Each row is a point. The window is the flat piece filled in between its corners: a triangle in 3 columns, a solid with four corners in 4, and so on. A path goes straight from each point to the next, and from the last back to the first. After which points does the path pass through the window?

Window (4 x 4)
-.43,-.10,.55,.11
-.10,.41,.35,.12
.08,-.11,-.13,.06
.56,.21,.13,.09
Path:
(1): .24,.06,-.08,.45
(2): .04,.17,.38,.45
(3): .00,.18,.42,-.11
(4): -.07,.31,.51,-.28
(5): -.13,.28,.48,.39
(6): -.09,.14,.26,.37
(7): -.12,.19,.32,-.17
(8): .31,.22,.01,-.18
(9): .29,.23,-.04,.28
(10): -.43,.07,.40,.51
(11): -.50,.17,.39,-.28
(12): .28,.06,-.09,-.13
Through the window after points: 6

Window (8 x 8)
.24,.63,.48,-.20,-.68,-.20,-.32,-.07
.32,-.43,-.07,-.63,-.03,.10,-.38,-.13
-.14,-.08,-.03,-.57,-.08,.40,-.02,-.03
.13,-.30,-.39,.12,-.86,-.45,-.04,.07
-.26,.07,.37,.44,.14,-.39,.43,.11
.07,.61,-.18,-.26,-.12,-.15,.33,.06
.04,-.44,-.05,.63,.16,.03,.28,.08
-.36,.01,.20,.00,.19,.15,-.60,-.10
Path:
(1): .09,-.02,.06,-.08,-.14,-.11,.15,.64
(2): .03,.00,.07,-.05,-.17,-.08,.30,-.32
(3): .01,-.15,-.01,.02,-.17,-.12,-.07,-.50
(4): .11,-.06,.05,-.03,-.06,-.18,-.18,.55
(5): -.20,-.04,.19,-.10,.10,.07,-.51,.68
(6): -.25,.03,.15,.01,.07,.06,-.35,-.34
(7): -.28,.00,.19,.06,.01,.01,-.30,-.56
(8): -.20,.03,.15,-.04,.09,.08,-.44,.21
Through the window after points: 5, 7

Window (9 x 9)
-.08,-.23,-.34,-.01,.08,.51,-.44,-.07,-.14
-.33,-.32,.36,-.21,.18,.38,-.08,-.11,-.13
-.49,.11,.12,.72,-.68,.20,.36,.24,-.13
.34,.72,.26,-.27,.16,.42,-.20,-.58,-.17
-.08,.59,-.55,-.20,-.03,.23,-.04,-.01,-.08
.43,.20,-.52,-.47,-.39,-.09,-.02,-.41,.00
.21,.12,.05,.54,.13,-.31,.22,-.32,.03
.62,-.18,-.16,.23,.00,-.01,.12,.18,-.06
-.24,.54,.35,-.19,.00,-.55,-.52,-.38,.09
Path:
(1): .09,.32,.14,-.12,.04,.29,-.16,-.31,.35
(2): -.04,.08,.15,-.17,.01,.36,-.08,-.22,.36
(3): -.01,.13,.14,-.14,.09,.18,-.13,-.27,-.53
(4): -.24,.09,-.01,.42,-.42,-.05,.15,.02,-.85
(5): -.23,.11,.05,.43,-.42,.34,.20,.16,.56
(6): .12,.34,-.20,.09,-.26,-.05,-.01,-.16,.18
(7): .12,.31,-.27,.02,-.31,-.25,-.06,-.21,-.67
(8): .20,.14,.08,-.29,.24,.05,-.27,-.34,-.35
(9): .22,.15,.09,-.24,.26,.22,-.22,-.31,.29
(10): .03,.15,-.11,.14,-.30,.14,.10,-.03,.13
(11): .00,.10,-.15,.11,-.33,-.02,.07,-.07,-.34
(12): .08,.34,.11,-.16,-.02,.09,-.11,-.34,-.46
Through the window after points: 2, 4, 10, 12

Window (11 x 11)
-.06,.38,.31,.39,.60,-.09,-.19,-.18,-.01,.24,.04
.13,.11,-.05,.26,.29,.02,.44,.29,-.35,-.28,-.05
-.01,-.19,-.08,-.41,-.15,.30,-.18,-.22,-.19,-.27,.10
-.26,.05,-.08,-.11,.33,.51,-.03,.04,.71,-.51,.06
.36,-.08,.12,.20,.15,-.45,-.57,.37,.15,.28,.25
.06,.46,.38,-.71,.37,.09,.03,-.14,.53,-.14,.12
.34,-.56,.59,-.04,.39,-.08,-.39,.55,.00,.04,.11
-.63,-.33,.51,-.63,-.38,-.24,.81,.09,-.21,-.40,.03
.59,-.21,.54,.69,-.10,.18,-.12,-.35,.02,-.38,.09
.05,-.03,.11,-.35,.45,.36,.63,-.68,.65,-.24,.04
-.10,.44,.38,-.12,-.11,-.03,-.06,.27,-.05,.80,.08
Path:
(1): .00,.05,.21,-.18,.19,.09,-.04,.06,.36,-.11,-.31
(2): .07,.12,.32,.02,.12,-.03,-.19,.09,.18,-.10,-.43
(3): .13,.12,.31,.06,.22,.06,-.13,.01,-.02,-.08,.39
(4): .18,-.06,.40,-.14,.18,-.06,.10,.01,-.04,.07,.48
(5): .14,-.03,.41,-.24,.08,-.19,-.07,.05,.06,.00,-.47
(6): .18,-.17,.11,-.19,-.11,-.06,.01,.02,.13,-.18,-.63
(7): .06,-.11,.27,-.09,.16,.23,.20,.16,-.09,-.21,.65
(8): -.01,.17,.39,-.30,.34,.25,.16,-.08,.34,-.15,.67
(9): .07,.15,.23,-.26,.21,.06,.02,-.15,.31,-.15,-.20
(10): .09,-.07,.18,.04,.12,-.09,-.23,.15,.27,-.12,-.31
(11): .10,.01,.13,.09,.24,.16,-.10,.04,.26,-.10,.62
(12): .01,.07,.22,-.15,.30,.18,.03,.06,.23,-.11,.36
Through the window after points: 8, 10, 12

Window (12 x 12)
.23,.47,-.07,.20,.23,-.34,.12,.33,-.16,-.36,-.18,-.19
-.35,.75,.00,.08,.23,.09,-.25,-.52,.04,-.18,-.22,-.47
.59,.31,-.19,-.29,-.17,.38,-.02,-.12,-.39,.40,-.09,-.31
-.19,.22,.44,-.26,-.52,.00,.42,.03,.07,-.13,.01,.00
-.32,-.56,-.58,-.54,.15,-.26,.29,-.33,-.29,.49,-.09,-.21
-.24,.27,.00,.53,.17,-.07,.03,-.72,.24,.13,.36,.01
-.15,.64,.05,-.11,-.32,.41,.54,.22,.11,-.38,.54,.18
-.28,-.11,.21,-.13,-.44,-.28,-.23,.09,-.36,-.22,.21,.11
-.01,-.32,-.21,.40,.49,.47,.10,-.20,.54,.37,.27,-.16
.00,-.25,-.55,-.23,-.09,-.75,-.38,.31,-.17,.48,-.29,.18
.54,.29,-.09,.19,.09,-.13,-.40,-.20,.34,-.52,-.17,-.14
-.45,.37,.06,-.46,.60,-.23,.20,-.31,-.16,.19,.08,.03
Path:
(1): -.25,.17,-.02,.00,.08,.07,-.02,-.27,-.16,-.06,-.36,.48
(2): .22,.11,-.17,-.22,.00,-.11,.03,-.06,.20,.20,.48,-.65
(3): -.01,.20,-.09,-.23,.02,-.48,-.26,.07,.06,.24,.37,-.41
(4): -.04,.13,-.11,-.03,-.12,-.02,.02,-.11,-.17,.03,-.21,.10
(5): -.07,.27,.05,.10,.16,.20,.18,-.30,-.02,-.06,-.05,.03
(6): -.02,.33,-.01,-.06,.15,-.04,.12,-.15,.12,-.08,.29,-.29
(7): -.17,.36,.08,-.37,.00,-.28,.06,-.09,-.01,.08,.29,-.65
(8): -.12,.41,-.06,-.09,.03,-.02,.10,-.22,-.19,-.13,-.11,.28
Through the window after points: 3

Window (14 x 14)
.01,.17,-.02,.19,.04,-.02,-.31,.23,.26,.57,-.18,-.31,-.26,.08
-.12,.36,.12,.23,.21,.22,.12,-.39,.51,.15,.14,.44,.17,-.11
.09,-.08,.64,-.27,-.33,-.01,.15,.22,-.94,.55,-.33,.08,.25,-.31
.41,.31,.21,-.01,-.12,.10,-.18,-.19,.18,-.01,-.21,-.33,-.33,.15
.28,.54,-.19,.24,-.13,.16,.10,.22,.35,.09,.20,.01,-.20,.32
-.04,.26,.30,-.28,.03,.02,-.18,.21,-.01,.18,-.38,.77,.71,-.29
.13,.03,-.09,.41,-.42,-.11,-.17,-.09,.35,.08,-.03,-.08,-.05,.07
.08,.12,-.07,.01,.39,.18,.15,-.31,-.20,.04,-.20,.42,.93,-.08
.24,.06,-.04,.29,.32,-.02,-.10,-.12,.24,.10,-.08,.63,-.03,.16
.00,-.35,.20,-.11,-.16,.28,-.03,.07,.12,.09,.04,-.31,-.13,.41
-.21,.08,.20,-.49,-.35,-.16,.38,.25,-.69,.34,-.75,.09,.01,-.24
.25,.13,.08,.09,.13,-.35,.08,.05,.52,.06,.21,-.16,-.09,.12
.16,.16,.28,.49,.05,.11,.17,.16,.40,-.01,-.25,-.13,-.05,.22
-.30,-.02,.37,-.02,-.15,-.07,-.17,.21,-.59,-.07,-.10,-.39,-.17,.11
Path:
(1): .03,.26,.22,.05,-.08,-.04,.10,-.02,-.02,.18,-.21,.25,.14,.32
(2): .20,.00,.09,-.01,-.05,.07,.08,.03,-.06,.00,-.11,.15,.04,-.21
(3): .13,.06,.04,.08,-.03,.13,.04,.14,.00,.13,-.18,-.01,-.09,-.31
(4): -.01,.20,.27,-.02,-.32,-.34,.09,-.14,-.11,.26,-.17,.12,.40,.58
(5): -.06,.25,.34,-.08,-.20,-.08,-.03,-.05,-.11,.50,-.30,.22,.19,.36
(6): .15,.05,-.07,.06,.16,.12,-.09,.34,.18,-.06,-.22,-.12,-.07,-.51
(7): .31,-.03,-.09,.07,-.06,.29,.02,.32,.04,.06,-.18,-.04,-.14,-.36
(8): -.04,.35,.45,.17,-.02,-.16,.06,-.17,.18,.10,-.24,-.03,.12,.50
Through the window after points: 3, 5, 7

Window (14 x 14)
-.14,.03,-.16,.63,.32,-.29,-.05,-.08,-.20,.01,.16,.49,-.04,.27
.65,-.07,-.29,.01,.28,.35,-.07,.13,.41,-.10,-.01,-.26,.49,.24
.35,.01,.25,.44,.44,-.52,-.25,-.14,-.02,-.04,-.13,-.32,.53,.46
.24,-.44,.17,-.14,.04,-.03,-.07,-.28,-.13,-.15,.10,.00,-.44,.67
.00,-.73,-.25,.40,-.10,.27,.37,.14,.37,.71,-.40,-.14,-.29,.47
-.31,-.08,-.21,-.17,-.56,-.43,.19,-.07,.15,-.10,-.21,-.25,.27,.62
.43,.07,-.06,.12,.44,.36,-.23,.20,-.32,.33,.42,-.01,-.35,-.15
.13,-.59,-.45,.13,.22,-.49,.41,-.02,.13,.28,-.18,-.25,.36,.08
-.07,.30,.04,.27,.23,.59,.04,-.27,.10,-.25,-.34,-.15,.00,.00
-.10,.07,-.38,-.41,-.40,-.30,-.09,-.14,.52,-.18,-.26,-.21,-.40,.31
.25,.74,-.49,.35,.41,-.31,.27,.30,-.48,-.33,-.49,-.18,-.17,.11
.20,.31,-.04,.36,-.25,.10,-.28,-.84,-.15,.10,.08,.22,-.19,.59
.60,.51,.42,.27,.22,.17,-.07,-.39,-.02,.07,-.06,.36,.19,.23
.48,-.12,-.34,.61,-.34,.10,.41,-.01,.60,.15,.64,-.15,.09,-.19
Path:
(1): .47,-.41,-.28,.28,-.44,-.01,-.26,.06,.07,.17,-.14,.03,-.03,-.10
(2): .32,-.29,-.30,.49,-.15,-.22,-.24,-.01,-.28,.06,-.14,.20,.13,-.08
(3): -.11,.41,-.19,.10,.32,-.20,.39,-.01,.07,-.12,-.09,-.18,-.09,.53
(4): .09,-.14,-.14,-.01,.35,.24,.12,-.26,.51,.23,.23,-.28,-.07,.45
(5): .46,-.21,.02,.37,-.30,-.27,-.06,.10,-.46,-.25,-.34,.18,-.02,.24
(6): .27,-.09,-.07,.33,-.09,.06,-.15,-.31,.06,.04,-.11,.14,-.01,.30
(7): -.09,.58,-.14,.14,.32,-.04,.26,-.41,-.12,.24,.26,-.46,-.14,.79
(8): .12,.47,-.04,.02,.36,-.01,.57,-.12,.20,.15,.09,-.29,-.05,.33
(9): .10,-.24,-.16,.30,.08,-.09,-.26,-.07,-.12,.01,-.22,.16,-.04,.24
(10): .58,-.23,-.13,.05,-.35,-.02,-.13,-.04,-.11,-.06,-.32,.02,-.13,.05
(11): -.20,.27,-.13,.22,.34,.08,.32,-.31,.40,.15,.22,-.40,.04,.58
(12): .09,.08,-.23,.15,.12,-.11,.26,-.23,.34,.08,.06,-.11,.03,.41
(13): .16,-.07,-.17,.29,-.21,-.14,-.03,-.17,.11,-.10,-.18,.00,.14,.28
(14): .28,-.22,-.28,.18,-.18,.17,-.15,-.17,-.14,.05,-.38,.00,.03,.06
(15): .01,.09,-.23,.16,.02,-.12,.26,-.15,.26,.10,.09,-.02,-.21,.40
(16): -.09,.15,-.09,.06,.47,.18,.45,-.12,.35,.02,-.13,-.29,.09,.69
Through the window after points: 2, 4, 6, 16
